Rows are points. The points of each table are mixes of a few directions, plus a little noise. Count the directions of each table, and those that both share. Where both have some left over, give the other angles between the two spaces (their principal angles), to ten degrees, smallest first.

First (5 x 3):
[[ 0.01 -0.04 -0.20]
 [ 0.74 -0.20  0.02]
 [-0.13  0.07  0.17]
 [-0.50  0.17  0.17]
 [-0.12  0.00 -0.17]]
Second (7 x 3):
[[ 0.14 -0.05 -0.04]
 [ 0.58 -0.19 -0.16]
 [ 0.17 -0.06 -0.05]
 [-0.21  0.07  0.06]
 [-0.78  0.26  0.22]
 [-0.25  0.08  0.07]
 [ 0.36 -0.12 -0.10]]
Directions: first 2, second 1, shared 1

First (10 x 8):
[[ 0.48  0.02 -0.11 -0.32  0.38  0.01  0.07  0.08]
 [ 0.12 -0.53 -0.07 -0.09 -0.34  0.03  0.20 -0.31]
 [-0.24 -0.10 -0.03  0.18 -0.11  0.03 -0.42  0.49]
 [ 0.04  0.14 -0.10 -0.02  0.08 -0.06  0.25  0.20]
 [-0.40  0.23  0.32  0.26 -0.11  0.03 -0.34 -0.45]
 [ 0.04  0.00 -0.06 -0.03  0.03 -0.01  0.06  0.10]
 [-0.26 -0.61 -0.21  0.16 -0.62 -0.02  0.20  0.29]
 [ 0.31 -0.17 -0.06 -0.20  0.15  0.04 -0.09  0.04]
 [-0.18  0.24  0.10  0.11 -0.14 -0.06  0.45 -0.50]
 [ 0.08  0.76  0.22 -0.04  0.67  0.01 -0.38  0.04]]
Second (8 x 8):
[[-0.31 -0.34  0.15  0.04  0.46 -0.02  0.15  0.00]
 [ 0.02  0.03 -0.01  0.00 -0.04  0.00 -0.01  0.00]
 [-0.05 -0.06  0.02  0.01  0.07 -0.01  0.03  0.00]
 [ 0.36  0.41 -0.18 -0.05 -0.56  0.03 -0.17 -0.01]
 [ 0.34  0.38 -0.17 -0.04 -0.51  0.03 -0.15  0.00]
 [ 0.38  0.44 -0.19 -0.05 -0.60  0.03 -0.18 -0.01]
 [-0.18 -0.20  0.08  0.02  0.28 -0.02  0.08  0.00]
 [-0.59 -0.66  0.29  0.07  0.89 -0.05  0.27 -0.01]]
Directions: first 4, second 1, shared 0; angles 90

First (10 x 11):
[[ 0.16  0.00  0.60  0.13  0.17 -0.16  0.10  0.22  0.02  0.24 -0.04]
 [-0.16  0.05 -0.34 -0.33 -0.08  0.23 -0.07  0.00 -0.04 -0.16  0.06]
 [ 0.16 -0.17 -0.34  0.79 -0.14 -0.38 -0.06 -0.54  0.08  0.00 -0.16]
 [ 0.18 -0.02  0.65  0.18  0.18 -0.20  0.12  0.23  0.02  0.26 -0.04]
 [-0.18  0.13 -0.05 -0.62  0.01  0.33 -0.02  0.27 -0.06 -0.12  0.12]
 [ 0.17 -0.09  0.23  0.41  0.06 -0.26  0.05 -0.09  0.04  0.15 -0.09]
 [-0.10  0.07 -0.03 -0.35  0.00  0.20 -0.01  0.17 -0.03 -0.08  0.06]
 [-0.07  0.08  0.28 -0.43  0.11  0.18  0.04  0.34 -0.03  0.03  0.08]
 [-0.19 -0.09 -1.33  0.26 -0.39  0.07 -0.23 -0.76  0.01 -0.41 -0.04]
 [ 0.04  0.02  0.32 -0.08  0.09 -0.02  0.05  0.18  0.01  0.09  0.00]]
Second (8 x 11):
[[-0.54  0.51  0.21 -0.13 -0.13 -0.41 -0.05 -0.17  0.17  0.24  0.05]
 [ 0.69 -0.12 -0.16 -0.08  0.02 -0.33 -0.32  0.10  0.19 -0.01 -0.71]
 [ 0.15  0.15 -0.10 -0.01  0.23 -0.07 -0.21  0.05 -0.19  0.14  0.28]
 [ 0.26 -0.20 -0.07  0.11  0.08  0.13 -0.07  0.11 -0.19 -0.09  0.01]
 [-0.31  0.17  0.21  0.30  0.08  0.01 -0.20  0.09 -0.64  0.10  0.58]
 [-0.23 -0.25 -0.02 -0.06 -0.13  0.41  0.47 -0.09  0.25 -0.20  0.04]
 [ 0.09  0.30 -0.12 -0.21  0.18 -0.25 -0.16 -0.07  0.16  0.21  0.08]
 [-0.11 -0.58  0.04  0.07 -0.33  0.52  0.54 -0.01  0.24 -0.41 -0.34]]
Directions: first 2, second 4, shared 0; angles 60, 80
